Each row is a point. Examples show where two turns around zero, p and q, send a point. Write where each new point lands after one turn and then the other. Backwards means that the second turn is done in reverse. Each puzzle has new turns, and all numbers are rounded.

Turn p:
-12	12 -> 0	17
16	42 -> 41	19
-7	-48 -> -38	-30
3	-7 -> -3	-7
Turn q:
-36	16 -> 19	-34
15	22 -> -25	-9
25	5 -> -23	11
-4	-43 -> 29	32
Where do these land?
p, then q: -24	-10 -> 14	-22
p, then q: 34	-23 -> 17	37
q, then p backwards: -11	33 -> 15	-31

Turn p:
43	2	32	21 -> -4	45	-14	-32
-11	-20	-15	-9 -> 9	-9	23	12
-29	-5	-30	-14 -> 4	-29	14	30
-18	-9	31	-19 -> 11	-24	7	-32
-7	15	-18	20 -> -23	0	-8	20
22	17	-1	0 -> 5	16	-22	3
Turn q:
14	-2	2	25 -> 0	-10	-26	9
29	48	42	-6 -> 25	25	-35	-50
-2	-12	-5	1 -> -2	-1	4	12
-32	9	-20	-12 -> -18	-13	32	-12
-22	-24	-3	-5 -> -19	7	19	19
12	-20	-16	-3 -> 13	-7	7	23
Where do these land?
q, then p: -9	-30	18	5 -> -33	-8	-12	7
p, then q: -36	32	-24	14 -> -41	-18	6	32
p, then q: 19	-11	19	12 -> 9	7	11	-27
q, then p: 18	-10	15	2 -> -7	12	-13	17
q, then p backwards: -24	32	-28	-25 -> -27	-37	30	-3
p, then q: 28	-21	-9	10 -> 4	1	-19	-32
q, then p backwards: 4	8	8	-18 -> 14	-13	10	-3

Turn p:
9	-21	-9	-14	6	-13	0	-3 -> 10	-2	-19	-10	7	-7	8	16
11	9	-21	10	8	-16	12	-1 -> -4	7	-24	3	-14	-1	-18	6
22	-4	-15	9	-13	-11	-6	-2 -> 11	21	-6	-7	-16	-2	-4	15
1	12	48	13	34	-17	3	-35 -> 6	-13	-9	26	-10	-44	17	-44
-15	4	5	-22	-1	24	-7	-5 -> 1	-12	13	-15	20	13	4	-17
-2	9	-2	16	3	-2	-26	2 -> 17	15	6	19	-1	9	-3	-7
-13	-9	-6	13	-11	-6	8	-7 -> -2	2	8	2	5	-15	-16	12
-5	-7	5	-7	7	16	-7	18 -> 2	-14	8	4	7	18	12	4
0	1	-5	17	-17	19	26	1 -> -16	-10	20	-9	-18	-1	-20	9
-8	4	-1	-36	-16	8	-3	33 -> -23	4	4	-15	22	32	21	9
Turn q:
10	9	4	-17	7	-19	7	-10 -> 6	16	0	5	6	5	20	-16
-13	31	-11	9	-2	34	16	4 -> 6	-7	-23	5	-27	-6	10	35
13	-18	13	-6	-12	10	18	6 -> -8	-3	2	-26	14	12	8	10
-1	-14	5	14	-17	-14	-16	-14 -> -18	-15	15	-3	-4	-4	-7	-22
-5	33	-25	20	5	-10	7	34 -> 33	13	-21	-8	-26	-29	-13	3
-1	5	7	8	7	2	15	6 -> 13	1	6	-7	-5	-1	7	11
2	-22	-16	-3	-7	19	-1	0 -> -10	-19	-14	-3	18	3	-10	9
-14	-5	12	-17	-10	-23	-18	-12 -> -24	15	17	13	7	-8	1	-19
-7	-3	13	-8	32	-15	5	-9 -> 19	10	23	19	13	4	11	-2
10	-15	-3	11	-6	24	11	-14 -> -5	-30	-5	-9	4	14	6	11
7	-1	1	-11	3	-8	-45	8 -> -12	18	-1	15	0	12	-33	-20
Where do these land?
q, then p backwards: -11	-20	-17	-13	30	-20	-6	11 -> -34	-6	-5	8	5	-13	-25	-19
q, then p: -17	-13	-6	-21	15	-13	-30	16 -> 20	14	-5	34	-3	4	-4	-26
p, then q: -4	-10	15	-3	-11	8	14	-12 -> -6	13	19	-2	14	-5	7	-6
q, then p: 3	-13	-12	17	-15	-7	-23	7 -> 26	12	2	-3	23	-9	4	-2
q, then p: -17	-3	-14	23	-23	-19	-4	5 -> 5	23	-10	0	22	-26	9	8
p, then q backwards: 22	13	5	-15	-3	5	17	-13 -> 14	10	-1	10	-30	-8	5	2
q, then p: 8	17	22	-9	19	1	9	-16 -> -19	-13	16	-6	-27	2	-5	-7
p, then q backwards: -7	-9	-19	21	4	2	-2	-19 -> -7	-4	-12	17	16	-1	-11	21
p, then q: 19	15	21	7	-9	19	14	17 -> -31	-6	11	-12	-4	-12	16	19
p, then q backwards: 4	23	6	-7	-7	23	11	4 -> 16	-4	18	8	-19	-5	-13	-11

Turn p:
-12	-5	-6	-9	-13	-1	8	14	0	-15	-3 -> -15	-4	-4	-20	1	-1	-8	2	-8	-4	-12
-10	7	-8	-15	-11	7	11	11	-10	-3	5 -> -7	-10	-3	-9	-8	-10	-5	4	-12	-17	-11
-2	14	-2	2	8	4	10	-2	0	-11	16 -> -10	-11	1	4	-6	-3	17	0	-12	-3	6
-3	-10	-2	-13	-11	5	-7	11	-7	-9	5 -> -2	3	-2	-19	-3	3	0	-2	1	-14	-13
-1	6	-18	-4	8	-2	6	-3	-4	-6	5 -> 0	-18	-3	-2	-1	1	1	-8	-10	-5	8
-6	-12	7	6	-9	9	-11	0	-8	-1	-18 -> -1	8	-13	-4	3	7	-8	11	20	-1	-7
-10	-8	10	-8	1	0	-12	-5	1	2	-13 -> 9	1	-4	-7	-4	2	-4	5	15	11	-11
18	14	4	10	1	-9	-5	-7	9	7	0 -> 4	8	6	23	9	4	4	-9	-4	7	1
0	-2	1	8	2	-9	4	-10	-2	6	8 -> 1	-3	9	5	8	-7	4	-1	5	1	9
-3	-9	4	9	0	5	-13	-1	11	14	-7 -> 13	17	-8	0	5	-2	-2	6	8	10	4
15	6	8	13	16	-10	-1	2	3	12	-1 -> 1	11	7	20	-5	0	-1	-12	3	10	14
13	0	2	2	8	2	10	-10	6	4	2 -> 4	-1	12	10	-1	7	2	5	-5	3	11
Turn q:
-1	-2	4	-13	6	5	2	-2	-7	1	12 -> 1	14	-2	4	1	6	-10	7	-4	4	-2
-12	-9	7	12	7	7	-17	-3	2	-1	-10 -> 1	-2	-18	2	0	10	12	-11	14	-1	4
13	3	13	6	8	-11	-4	5	3	-6	12 -> 6	6	20	7	11	9	3	-6	4	-4	0
-14	13	-10	1	6	5	5	13	3	0	1 -> -5	1	-5	7	-10	-6	-7	-8	-11	-12	11
2	6	-3	-10	-7	10	5	-2	-5	9	-10 -> -12	-4	-7	3	-1	-10	-3	8	-5	10	-4
2	-11	-2	-8	-5	5	2	18	12	-9	11 -> 11	-8	7	3	-5	13	-8	6	-10	4	16
15	-6	-12	1	-11	-11	0	-7	-8	13	-9 -> 5	-6	2	-11	3	-14	14	8	-7	9	-15
-6	7	15	6	-3	-15	-2	-9	-13	-3	-1 -> -11	11	8	-11	1	2	3	-13	10	1	-11
4	-1	-5	8	-11	12	-11	-10	-10	5	-2 -> -8	-4	-14	-8	13	2	10	5	-4	2	-5
-9	14	-8	-1	12	2	3	3	0	-13	-3 -> 0	1	-5	4	1	-9	-15	-13	-1	-11	7
12	-8	-7	11	6	-1	13	4	4	1	-4 -> 10	-2	7	-1	3	-14	8	8	4	-3	11
-6	-4	9	-12	-7	-7	5	-10	18	4	2 -> 0	-7	7	2	-16	9	-7	10	10	1	-12
Where do these land?
p, then q: 3	0	-5	0	4	-8	-11	1	-5	-13	-5 -> 2	-4	-14	1	-1	-1	-4	11	8	-3	-4
p, then q: 0	-7	-5	-4	3	-8	3	4	-5	8	-5 -> 4	-3	0	2	5	11	1	-2	1	2	-11
p, then q backwards: 4	19	0	0	1	-6	3	3	15	-8	-4 -> 4	8	1	-12	-5	2	-14	11	-6	11	-2
q, then p: 4	4	-6	-2	7	17	-5	4	1	9	-6 -> -6	-2	-6	-1	7	-6	-3	-8	1	-4	18
p, then q: -17	2	-10	-4	2	-8	2	-2	1	10	-1 -> 17	3	5	-3	-2	0	7	-1	-4	5	-13
q, then p: -5	-8	-3	9	4	0	-3	0	3	5	21 -> -13	-2	-4	4	-9	10	6	4	-10	-12	-3
p, then q: -5	-1	-5	2	3	8	7	13	-1	10	-4 -> 1	-3	2	-7	3	6	-1	-8	-15	-2	-6
p, then q backwards: 8	1	-9	-2	-12	14	-3	0	-3	-48	-4 -> -12	6	6	14	-30	11	-29	-14	2	6	17
q, then p: 9	-9	24	-6	3	-7	6	-5	4	11	5 -> -6	20	-4	13	-6	-7	-4	12	-8	11	-3
p, then q: 6	-6	-11	10	-1	-2	2	-9	-4	-5	-2 -> 9	7	-6	6	4	7	-4	4	3	-7	7
q, then p: -9	-5	-4	-4	-3	5	-3	-7	3	5	2 -> 0	0	-9	-5	3	3	-7	0	-6	-7	-2
q, then p backwards: -9	-5	31	6	-7	4	1	-3	3	10	-6 -> 2	-4	24	12	12	1	-3	-1	-8	-19	-5
q, then p: 7	-4	5	0	-13	-4	-5	1	-4	6	6 -> -1	1	1	2	-14	-4	-8	10	3	-3	0
q, then p: 4	17	-2	-3	8	-6	6	-1	-10	2	2 -> -5	-8	-3	10	1	-4	3	-9	11	11	-6

Turn p:
5	-11	-21	20	-19	2	5	-13	-6	16	5	16	-1	5 -> -22	4	19	7	17	-1	0	14	0	-4	9	-23	11	6
-12	-1	20	-8	5	16	11	-12	3	-10	14	-1	-1	5 -> 17	1	1	-16	-5	-8	3	-16	-10	-10	-7	-12	-10	8
8	-4	8	-7	3	-8	11	-5	18	21	1	-8	8	-11 -> -5	6	-9	-6	-7	15	-13	15	-4	5	-19	-4	-8	11
-9	-13	-18	-28	-11	-3	14	-2	-23	-3	2	29	8	4 -> -5	-2	13	-8	30	0	-21	-12	-1	5	11	-17	-11	-28
-3	13	10	23	-17	-6	2	15	13	0	-11	12	38	1 -> -2	21	-28	9	7	-30	-17	15	-2	8	4	0	16	9
-30	8	17	2	36	-14	2	14	8	3	8	-26	8	-19 -> 10	-8	-21	-31	-25	-8	2	19	-15	-10	-13	31	-8	-8
15	3	-2	4	5	-15	-17	-6	-23	27	-2	0	-3	-3 -> -33	-1	10	6	-6	1	1	8	23	-4	-7	9	-10	-5
-1	-11	1	-19	-3	-21	-4	11	-13	-16	-30	-2	-16	12 -> -2	-12	-16	20	8	11	15	-13	-1	15	11	6	-18	-27
6	-11	17	7	-21	0	1	0	-6	6	13	1	-21	5 -> -22	4	7	6	-3	1	14	-20	-15	0	-9	-11	3	8
4	-2	20	-9	48	7	15	25	-14	-3	-3	12	-4	9 -> 13	-12	4	5	-43	-13	-20	-8	-9	-6	7	4	-24	-24
-16	13	-19	4	-12	2	7	-30	7	-20	-6	-3	4	-12 -> 15	6	-6	-23	24	9	13	7	10	-2	21	-7	6	13
13	-5	1	-4	-6	-3	-10	-1	5	9	-3	-7	-8	29 -> 0	5	7	30	4	4	12	-1	1	-2	-15	-2	-7	-1
-8	8	-19	2	3	34	-8	0	10	-5	-28	-24	7	-17 -> 29	-19	-11	-9	-6	5	11	16	27	11	0	-7	28	0
1	16	-22	-10	-8	-5	3	-4	-7	-6	10	-17	-21	-8 -> 0	10	11	-13	5	28	15	-7	7	-5	5	11	11	-10
-3	12	-3	0	1	1	-29	5	19	-7	14	26	-7	-12 -> 4	1	22	-4	7	-12	-6	-5	-3	22	6	27	6	20
28	-14	11	22	-4	11	-4	2	7	-12	15	-7	9	14 -> 0	-4	-3	27	-7	-5	-7	-11	-7	-23	-4	-5	14	25
Turn q:
1	-11	-5	11	8	4	-17	-8	-2	6	14	-18	15	-16 -> 17	-16	3	3	12	-10	4	-26	2	-4	-9	-12	2	2
-4	-4	-11	7	-12	-17	-1	2	-10	-11	24	-3	17	-4 -> -3	3	7	11	-4	-36	-4	-14	-1	-6	-3	-1	2	2
-4	25	12	10	-4	-8	15	-13	17	-1	-17	-10	-3	-2 -> -5	8	11	21	-3	19	11	4	-4	19	18	-10	-6	-1
27	30	12	4	-16	-23	18	-8	6	6	-27	-2	-14	-38 -> -22	-5	9	48	17	28	7	3	10	5	30	15	10	-7
-4	7	-14	-9	6	11	14	-20	-2	-13	-13	10	-24	-1 -> -28	2	-6	2	1	23	-11	8	-5	-1	-11	-6	-17	7
19	13	2	-5	20	-10	43	2	11	11	-29	-12	-16	-1 -> -14	7	-3	24	-6	42	22	18	-11	4	0	3	24	14
-11	-9	14	-22	-7	-2	-11	4	-9	4	21	-13	26	-9 -> 28	-22	5	3	-6	-26	-3	-3	-10	-9	5	12	-8	7
2	3	-9	-14	5	-3	-27	12	9	-2	23	-2	20	4 -> 8	-20	11	-18	-2	-29	6	1	15	-2	1	-4	2	12
2	-4	-6	9	2	38	11	7	-4	-2	-7	21	0	20 -> 0	20	5	-28	5	15	-24	9	-7	9	-19	2	6	-2
13	-10	-2	0	-12	14	5	-14	-1	-9	-4	1	-27	27 -> -16	14	-14	-18	-7	18	-21	1	-9	-12	11	-16	3	-1
-5	-8	4	7	-1	3	7	-5	11	15	4	31	-17	8 -> 2	14	-10	-3	-17	15	-15	8	22	2	-10	1	-2	-14
-7	4	2	0	11	-1	-22	2	-29	0	17	-7	6	12 -> 10	2	-18	-15	8	-24	2	-15	-1	4	2	6	-9	20
-19	-11	-14	-2	-10	-7	-24	19	-3	19	-3	-10	22	-4 -> 9	-22	4	-15	-8	-23	16	-18	-4	10	-6	15	3	-19
6	-15	8	2	10	1	5	-10	2	-19	-20	22	-8	16 -> -7	28	2	-13	1	19	3	10	2	-22	-3	-1	-13	-4
-17	-10	6	2	0	-1	-16	30	5	-6	17	-8	3	-12 -> 17	-13	-7	-2	9	-31	9	13	0	2	-6	-5	2	-17
Where do these land?
p, then q: -10	-6	9	-28	19	26	23	0	3	-4	8	-7	-9	-7 -> -5	-24	-2	-3	11	19	-15	-8	-13	-26	23	6	4	2
p, then q backwards: 13	21	-12	10	-2	-17	-18	-3	19	1	-4	-24	-2	4 -> 12	8	15	-6	24	-17	20	11	-7	11	-11	17	-2	-5
p, then q backwards: 16	-20	-11	-9	-12	-19	0	-3	4	11	-5	-20	-11	-4 -> 4	4	-9	-3	14	7	15	-9	4	5	-24	0	-22	-17
q, then p: 14	8	-18	14	-8	-21	-14	-20	10	0	-7	-12	-1	21 -> 12	16	-4	-27	16	4	14	0	-8	-17	-19	-11	-5	11
q, then p: 1	-5	25	-20	-13	19	15	-9	18	13	-13	-9	-11	-23 -> -10	-32	11	8	-16	-9	-10	-17	1	-5	-2	-9	32	10
p, then q: 12	8	-1	12	9	-4	-17	12	-15	-11	-13	13	-7	16 -> 6	17	0	22	-6	-11	-8	-6	21	3	-2	-13	1	-14
p, then q: -7	2	-2	25	-4	0	6	3	-18	-24	8	9	-5	-4 -> 4	4	3	15	-11	-27	-9	-4	0	-11	-4	-5	-12	18
p, then q backwards: -1	13	5	7	4	-10	11	26	-7	-22	9	23	24	18 -> 0	-11	20	12	-36	-7	5	5	-27	-11	17	0	3	1
q, then p: -8	9	-13	7	-5	-13	-6	-7	-7	-13	-2	29	-4	15 -> 8	19	6	-16	6	-2	20	3	-8	23	-1	13	-7	-2
p, then q: -7	5	-22	9	2	-10	-17	13	-1	-16	-1	25	2	-8 -> 23	6	-5	4	-6	-18	-1	2	31	-5	-12	9	-2	7
p, then q backwards: -1	-1	-9	-17	-17	25	11	-7	-4	29	-10	-22	-4	-14 -> 2	-8	-20	17	22	18	-1	3	34	11	-2	7	-12	6
q, then p: -28	0	10	6	2	-11	-15	14	-15	-18	3	9	11	15 -> -15	25	6	-4	-6	22	2	-3	-4	11	12	16	-16	-15
p, then q: 17	-12	-14	10	-5	5	-14	-15	18	-2	-14	-13	13	6 -> 6	18	8	-21	2	1	12	1	-3	2	-12	-18	23	-5
p, then q: 9	-4	17	-24	2	14	4	-17	-9	14	12	-7	5	-24 -> -6	-23	2	-20	-11	23	4	3	-12	-8	15	-8	-19	-8
q, then p: 0	-16	12	-10	-7	23	5	0	8	29	23	-4	-15	-9 -> -7	-27	2	24	14	9	-13	1	17	3	-7	3	24	13
q, then p: -19	-1	24	8	34	-6	25	12	-6	12	4	10	15	-2 -> -6	29	-1	30	-22	3	-10	9	14	12	20	-14	8	-4

Turn p:
-3	-25	-5	3	1	2	6	2	-2	6	5	12	1	21 -> 5	13	-6	5	1	-13	4	7	0	1	-24	7	-14	6
-5	2	-4	1	-8	14	4	2	-17	12	4	4	-3	-1 -> 0	14	9	-11	1	3	0	13	-4	-3	-4	-8	-6	-10
-11	-5	-5	7	0	5	7	0	-6	3	13	14	16	-8 -> 6	8	11	9	-1	-4	-12	8	5	3	-5	-18	-10	3
-4	29	13	17	11	-14	12	-7	-13	1	11	6	0	10 -> 29	14	5	17	8	13	9	3	3	-11	18	-4	10	-3
-3	-2	-8	11	-3	-2	11	5	2	0	-4	-3	-10	-13 -> 1	-4	7	-8	-2	3	13	-10	-2	3	-3	-14	-4	3
-2	-17	3	8	-9	8	-9	-8	9	13	3	1	-1	-2 -> -10	4	-7	-2	-14	8	1	9	7	8	-16	-2	-3	6
8	-14	6	-11	0	14	7	0	3	3	-3	14	-6	-13 -> -2	-11	4	-7	-15	1	-7	1	2	-7	-10	2	-20	-7
-7	14	1	13	-1	13	3	-18	-6	-17	6	1	6	15 -> 1	3	15	24	2	-3	11	19	-3	-3	3	0	13	-6
-10	18	7	19	23	-3	3	-7	-19	-8	21	-15	-1	2 -> 14	15	10	15	3	2	16	12	-1	3	36	-4	2	10
-5	-11	-10	-15	-7	-3	8	-9	2	9	6	5	-6	-6 -> 5	-1	-7	-13	-14	-15	-3	2	2	-4	-9	-10	-1	-2
0	9	17	-15	-13	-15	-5	15	9	-15	-15	-22	0	1 -> -2	-18	5	-17	13	2	-5	-15	7	4	8	22	23	7
-3	-10	-8	0	13	-1	-7	-5	-5	11	-17	6	2	-10 -> -12	-4	-14	-3	4	3	-2	2	-2	-13	-2	-13	-14	9
4	16	-3	-11	9	-5	-20	14	20	-9	-9	-5	-4	4 -> -19	-4	-9	5	7	-2	-4	-25	6	0	13	13	11	-8
21	-2	-5	-11	-8	-9	-21	7	7	-12	-10	-1	-3	-7 -> -12	-23	-17	-5	8	1	-7	-10	-1	13	2	8	2	-13
19	-2	0	-15	-7	-4	3	10	17	3	-11	-17	10	7 -> -4	-8	-5	-8	-2	1	-14	-18	-18	5	-8	19	12	6
Turn q:
8	15	7	1	-6	-5	6	13	-6	-16	-4	-19	-13	2 -> 4	12	-11	-15	8	1	13	8	-17	4	-3	13	11	-7
-1	3	7	-5	19	-7	0	0	-12	-16	-14	14	8	-8 -> 7	19	-15	12	-2	7	-13	-7	4	-6	-16	-4	5	-2
4	1	11	7	-2	-4	27	3	2	5	-9	13	7	-10 -> 7	-5	5	17	1	8	-3	3	-17	-18	-10	0	8	10
-15	19	3	-10	-13	-2	-1	-9	-4	3	8	4	14	-17 -> 14	-6	3	-3	12	-22	-23	3	3	-6	-2	4	4	4
-8	-1	5	9	-20	-4	2	7	0	7	10	9	-8	6 -> 15	-12	7	0	5	1	8	-8	-6	-3	13	11	-7	3
19	-3	6	-4	2	6	2	4	14	-13	2	0	-3	14 -> -11	12	14	4	-4	11	7	0	-7	10	1	8	5	-12
13	-4	-9	4	-10	4	0	-13	-10	-4	5	8	3	-7 -> -9	-4	8	-11	3	7	-8	-10	9	-14	-1	6	5	3
4	11	-12	5	-18	-1	-2	-18	-16	14	-11	8	-16	24 -> 0	6	9	-21	11	0	11	-8	-2	-27	13	-9	-23	-6
-24	-1	1	-16	25	10	-11	14	4	-12	-13	-16	-20	-8 -> -3	6	-31	10	8	-14	11	-2	1	29	-6	-19	7	-13
3	2	-11	12	7	2	9	-6	-1	14	24	-2	-9	9 -> -3	-7	6	-10	-17	-2	5	-3	-4	-6	25	-8	7	6
9	-6	7	7	-2	11	-13	13	4	3	-4	1	11	-2 -> -11	-9	-4	8	-4	8	-6	3	-2	6	-3	15	-11	-5
2	-5	-6	-16	5	-10	-2	-7	-5	12	9	-7	3	-6 -> 6	-8	5	-11	-11	-6	-4	6	12	1	-7	-12	4	-3
6	-1	-14	13	8	-2	-14	6	16	-7	-5	18	4	-10 -> -15	4	-4	19	-11	-8	4	-12	13	-5	-5	16	-3	6
-12	-11	10	7	7	0	-8	-2	17	3	7	-13	1	-4 -> -1	-8	-3	13	0	-1	4	15	11	17	12	0	3	5
-8	-17	-6	-13	-4	3	5	-6	-4	6	-4	-17	18	19 -> -1	-1	13	-13	1	9	-6	10	0	18	-6	-19	-16	12
Where do these land?
p, then q backwards: 6	6	2	19	5	6	-9	-2	11	-48	-2	-9	-4	-4 -> -5	-22	4	8	-11	18	-3	8	39	7	12	4	-17	-6
p, then q: 6	2	6	11	6	-27	-10	1	7	7	-8	14	1	0 -> -33	5	5	0	-6	-3	5	-3	6	-1	6	-7	1	8
q, then p: 0	2	-5	-9	-2	5	-12	11	5	12	-8	-9	2	-9 -> 0	-4	-9	-16	6	-2	6	-9	6	-3	-8	-9	-6	8
p, then q: -6	6	3	19	5	-3	20	9	-7	2	-7	-4	3	1 -> -5	13	-1	-3	0	16	-6	9	-14	-3	10	-7	8	-11
q, then p backwards: 5	-7	-1	11	7	5	-4	3	1	9	11	-8	5	11 -> 6	-3	7	0	6	9	-8	-6	1	1	7	-11	-3	-16
p, then q: 3	-2	18	-33	6	9	-9	-3	-7	1	0	23	-6	3 -> 1	0	-2	15	4	-12	12	-24	18	7	-12	22	11	-9
q, then p backwards: 2	6	-4	13	6	7	20	7	22	-18	11	13	2	7 -> 0	14	-3	10	13	11	6	2	17	-4	6	-24	11	14
q, then p backwards: 4	-17	-8	19	7	3	16	-5	5	8	-6	4	-4	-8 -> -7	2	2	15	10	1	-1	-16	12	-2	-20	-6	2	-8
p, then q: -13	1	-11	-19	5	5	-8	-12	-5	8	-9	-5	2	0 -> 13	12	-5	-9	0	-10	-1	-6	6	18	-8	5	0	9
p, then q: -12	0	17	13	-7	4	19	-21	-1	9	-3	-6	0	-10 -> -6	3	11	-4	11	18	-2	6	-24	17	-5	12	-5	-5
q, then p: 2	1	-6	-14	-6	2	-7	1	-11	-2	9	2	14	-6 -> -11	-9	-18	-5	-1	2	-8	3	8	-5	-2	5	4	-3
q, then p: -12	-15	6	10	-5	-28	-4	8	3	4	-7	-3	-2	-2 -> 6	1	2	6	-5	3	10	-17	-18	1	-20	10	-8	-7
q, then p: 5	6	-4	-5	-18	9	-10	2	-7	-5	-2	0	0	14 -> 2	-3	-6	-7	-9	-3	0	3	11	-17	12	0	-7	-9
q, then p: 1	2	-9	-1	-4	-1	-8	3	-9	10	19	0	-12	-2 -> 9	-11	-8	-6	-14	-13	-10	4	2	7	-6	-1	1	0
p, then q backwards: 10	9	-3	-34	-5	6	6	-3	-7	4	1	-10	1	6 -> 14	30	3	-3	-5	5	3	4	-11	4	17	-3	2	-4
